Every row gives one point. Each copy is the shape, with its points in the same order, turned, moved and blurred by noise. Some copies are also mirrored. Which?

Shape, 8 rows:
[[-1.39  0.94  4.07]
 [-0.92 -1.06 -3.16]
 [-1.33 -0.50 -2.43]
 [-0.64 -0.66  0.23]
 [-0.86 -1.08  0.38]
 [ 3.37  0.03 -2.99]
 [ 0.86  1.10  0.82]
 [ 2.09  3.01  1.35]]
Copy 1 (8 x 3):
[[ 0.37 -1.37  4.93]
 [-1.71  0.35 -2.34]
 [-2.18  0.79 -1.08]
 [-0.19 -0.66  0.39]
 [-0.56 -1.25  0.44]
 [ 2.38  1.14 -3.17]
 [ 1.32  0.87  1.31]
 [ 2.94  2.20  2.25]]
Copy 1 is: only turned
Copy 2:
[[-1.70  3.39  2.61]
 [-0.99 -2.83 -1.76]
 [-1.43 -1.77 -1.59]
 [-0.95 -0.31  0.79]
 [-1.27 -0.50  0.96]
 [ 3.37 -2.18 -1.52]
 [ 0.76  1.26  0.43]
 [ 2.31  2.95 -0.15]]
Copy 2 is: only turned

Shape (10 x 4):
[[-1.64 -0.21 -0.17  0.96]
 [-3.47 -0.84 -0.49  0.08]
 [-1.26  2.21 -1.46 -1.26]
 [ 1.09  0.78  3.40  2.13]
 [ 2.32  1.24 -0.83 -0.11]
 [-0.09 -4.39 -2.27  1.07]
 [-0.62 -1.16  2.38  0.04]
 [-0.39 -0.79  1.11  1.56]
 [-3.18  2.94  0.79 -1.69]
 [ 1.54 -1.31 -2.11  3.09]]
Copy 1:
[[-0.29  0.85  1.18  0.09]
 [-1.23  0.73  2.52 -1.18]
 [ 0.42  3.58  0.20 -1.70]
 [ 4.07  0.65  1.19  2.43]
 [ 2.19  1.77 -2.31 -0.12]
 [-1.52 -3.21 -1.59 -0.69]
 [ 2.38 -0.76  2.17 -0.14]
 [ 1.30  0.00  1.12  1.29]
 [ 1.02  4.07  3.26 -1.59]
 [-0.51 -0.50 -2.62  1.87]]
Copy 1 is: only turned
Copy 2:
[[-0.97 -1.08  2.03  0.31]
 [-2.18 -2.88  2.60 -0.35]
 [-1.74  0.00  1.26 -2.79]
 [-0.40  2.16 -0.02  2.94]
 [ 1.29  0.64 -1.10 -1.22]
 [ 1.80 -5.07  0.12  1.09]
 [-1.55 -0.78 -0.56  2.52]
 [-0.54 -0.50  0.76  1.83]
 [-4.60  0.50  1.02 -2.22]
 [ 3.64 -1.45  1.21  0.45]]
Copy 2 is: mirrored
Copy 3:
[[-0.50  1.57  0.10  0.63]
 [-1.96  2.68 -0.72  0.01]
 [-1.48  0.29 -1.62  3.20]
 [ 0.36 -1.47  3.76  0.43]
 [ 1.60 -1.77 -0.52  2.28]
 [ 2.43  2.06 -2.22 -2.37]
 [-1.14 -0.54  1.23 -1.11]
 [ 0.23  0.56  1.29 -0.24]
 [-4.14  0.34 -0.08  2.98]
 [ 3.86  1.54 -0.03  0.61]]
Copy 3 is: mirrored
Copy 4 (10 x 4):
[[-1.02 -0.09  0.40  1.22]
 [-2.77  0.33 -0.37  1.09]
 [-0.03  2.96 -0.08 -0.27]
 [ 0.94 -1.47  4.66  0.81]
 [ 3.09  0.48  0.76 -0.42]
 [ 0.00 -3.60 -2.78  0.87]
 [-1.20 -1.67  2.41 -0.57]
 [-0.28 -1.56  1.70  1.08]
 [-2.23  3.56  2.00 -0.38]
 [ 2.64 -2.11 -1.00  2.65]]
Copy 4 is: only turned

Shape, 12 rows:
[[-2.54  1.72 -0.37 -2.24  3.09  2.49]
 [-2.66  1.36 -1.13 -1.57  2.82 -1.05]
 [-1.78  1.78  1.16 -0.24  2.43  1.97]
 [-2.51  0.43 -0.11 -0.18  3.97 -1.94]
 [ 1.42  0.88  0.60  1.73 -1.96  0.37]
 [ 2.40 -2.23 -0.23  3.67 -1.34 -1.12]
 [ 2.38 -2.98 -1.06  1.93 -0.78 -0.89]
 [-0.15 -2.82 -1.45  0.37 -1.17 -0.27]
 [ 3.76 -2.02 -0.45  1.58 -0.48 -0.99]
 [ 0.73 -4.09  1.37  0.33 -0.03  0.07]
 [-0.41  1.63  1.19 -0.28 -0.12 -3.43]
 [ 1.38 -2.43 -0.55 -1.62  1.63  0.56]]
Copy 1 (12 x 6):
[[ 2.36  1.47 -1.20  1.35 -3.62  0.97]
 [ 2.49  0.19  0.18  0.26 -3.42 -2.02]
 [ 1.28  1.06  0.36  2.18 -1.76  0.88]
 [ 2.28 -1.62  0.96  1.64 -2.89 -2.43]
 [-0.18  1.35  0.92 -0.71  3.16 -0.66]
 [ 0.06 -1.47  0.01 -0.06  5.28 -2.58]
 [ 0.78 -1.98 -1.34 -0.96  4.22 -2.31]
 [-0.15 -0.79 -2.50 -1.16  1.77 -2.51]
 [ 1.35 -2.09 -0.16 -1.57  4.57 -1.07]
 [-1.06 -3.12 -1.98 -0.04  2.11 -0.49]
 [-0.01 -0.59  3.06 -1.57 -0.67 -2.31]
 [ 1.80 -2.28 -2.17 -1.08  0.55  0.30]]
Copy 1 is: mirrored
Copy 2, 12 rows:
[[-2.54 -1.58  1.36 -0.75  2.90 -3.62]
 [-3.40  1.23  1.75 -0.63  1.64 -1.65]
 [-0.55 -1.22  2.35  0.61  2.14 -3.15]
 [-2.74  1.30  2.19  1.36  1.98 -0.52]
 [ 3.19 -0.84  0.66 -0.01 -1.25 -0.05]
 [ 2.69  0.01 -1.57  1.67 -1.37  2.80]
 [ 1.51 -0.48 -2.10  0.56 -1.01  3.23]
 [-0.91 -0.73 -1.53 -0.47 -1.94  1.21]
 [ 2.56 -0.09 -1.54  0.11  0.01  3.34]
 [-0.67 -3.41 -0.40  0.66 -0.53  2.68]
 [ 0.23  1.58  3.52 -0.64 -0.68  1.24]
 [-1.08 -1.99 -1.09 -0.97  1.75  1.75]]
Copy 2 is: mirrored

Shape:
[[-1.45 -1.10  0.72 -3.37 -0.42  1.71  0.28  1.79]
 [ 1.54  0.28  0.13  1.50 -2.04  1.14 -0.33  0.55]
 [ 2.40 -1.02 -1.15  1.01  1.59 -0.27  0.02  1.52]
 [-1.39 -1.20 -1.52  0.37  3.88  1.55  1.31  1.53]
 [-0.02  0.33 -2.25 -6.14 -2.25  0.50  2.17  2.11]
 [-1.87  1.15  1.34 -1.38 -0.05 -3.00  1.01 -4.64]
 [ 3.59  0.92  0.67 -1.41 -1.84  0.49  1.86  1.10]
 [ 4.34 -0.26  0.38  0.61 -1.28  0.44 -0.81 -5.45]
 [-0.14 -0.80 -0.92 -1.15 -2.07  0.19 -1.03  2.41]
 [-1.25  0.79  1.17 -3.71 -1.34  2.10  0.08  0.01]
 [-1.88  1.12 -0.20  1.29 -0.44  1.98 -0.88  1.15]
 [-1.85 -1.32 -0.91  0.60 -2.18  2.23  1.83  2.24]
 [ 0.49 -0.73 -1.17  1.15  0.78 -2.04 -0.14  0.96]
 [-1.71 -3.32  1.45  1.14  3.63  0.81 -0.43 -1.93]]
Copy 1:
[[-1.71 -0.07  1.92 -0.72 -0.42  1.65 -0.37  3.97]
 [-2.05  0.51 -0.41  1.65 -1.07  0.66  0.23 -0.97]
 [-2.76  1.03 -0.26  0.92  2.54 -2.01  0.54  0.01]
 [-0.99 -0.83 -1.00  0.15  3.26 -0.90  1.57  4.02]
 [-2.37  0.46  3.11 -4.51 -3.15  0.12  0.87  3.46]
 [ 4.32 -2.16  3.46 -1.47  1.17  0.06 -0.94 -1.46]
 [-3.49  1.58  1.85 -1.07 -1.15  1.08  1.50 -1.65]
 [-0.23 -0.11 -0.80 -1.11  1.51  0.42 -3.10 -5.37]
 [-2.48  0.74  1.21  0.90 -1.82 -1.01 -1.26  2.38]
 [ 0.34  0.40  1.74 -1.37 -0.77  2.90 -0.95  2.61]
 [ 0.78  0.54 -0.92  1.74 -0.86  1.04  0.73  2.34]
 [-2.01 -1.57 -0.82  1.06 -2.41  0.98  1.11  2.93]
 [-1.07 -0.11  0.79  1.68  1.23 -3.07  0.37  0.30]
 [ 0.80 -3.14 -0.32  1.46  4.94  0.48 -1.20  1.79]]
Copy 1 is: mirrored
Copy 2 (14 x 8):
[[-2.38 -3.22  0.39 -0.51 -0.45 -1.70 -2.21  0.09]
 [ 1.73  0.74 -1.11  0.56 -1.77  0.06 -0.89 -0.57]
 [ 2.69 -0.58 -1.81  0.99  1.94 -1.30 -1.13 -0.12]
 [-0.84 -1.08 -0.27  2.36  3.90 -1.09 -1.26  1.95]
 [-4.00 -1.99 -3.08 -2.81  0.41 -4.06 -2.49 -1.53]
 [-1.93  0.18  2.38 -3.42  1.28  0.09  3.28 -2.17]
 [ 0.49 -0.01 -1.31 -0.24 -1.14 -2.49 -2.15 -3.73]
 [ 2.79  0.83 -0.28 -2.10  0.09  3.54 -0.07 -4.89]
 [-0.23 -1.70 -2.26 -1.34 -1.39 -1.56 -1.43  0.93]
 [-2.76 -1.66  1.12 -1.62 -1.00 -1.42 -2.86 -0.93]
 [-0.79  0.78 -0.10 -0.05 -0.84  0.14 -1.37  1.95]
 [-2.62 -0.52 -2.80  1.91 -1.85 -1.12 -1.04  1.16]
 [ 1.88 -0.65 -1.50 -0.55  1.31 -1.43  0.60  0.69]
 [ 0.49 -2.43  1.88  2.28  2.68  2.51  1.37  0.42]]
Copy 2 is: mirrored
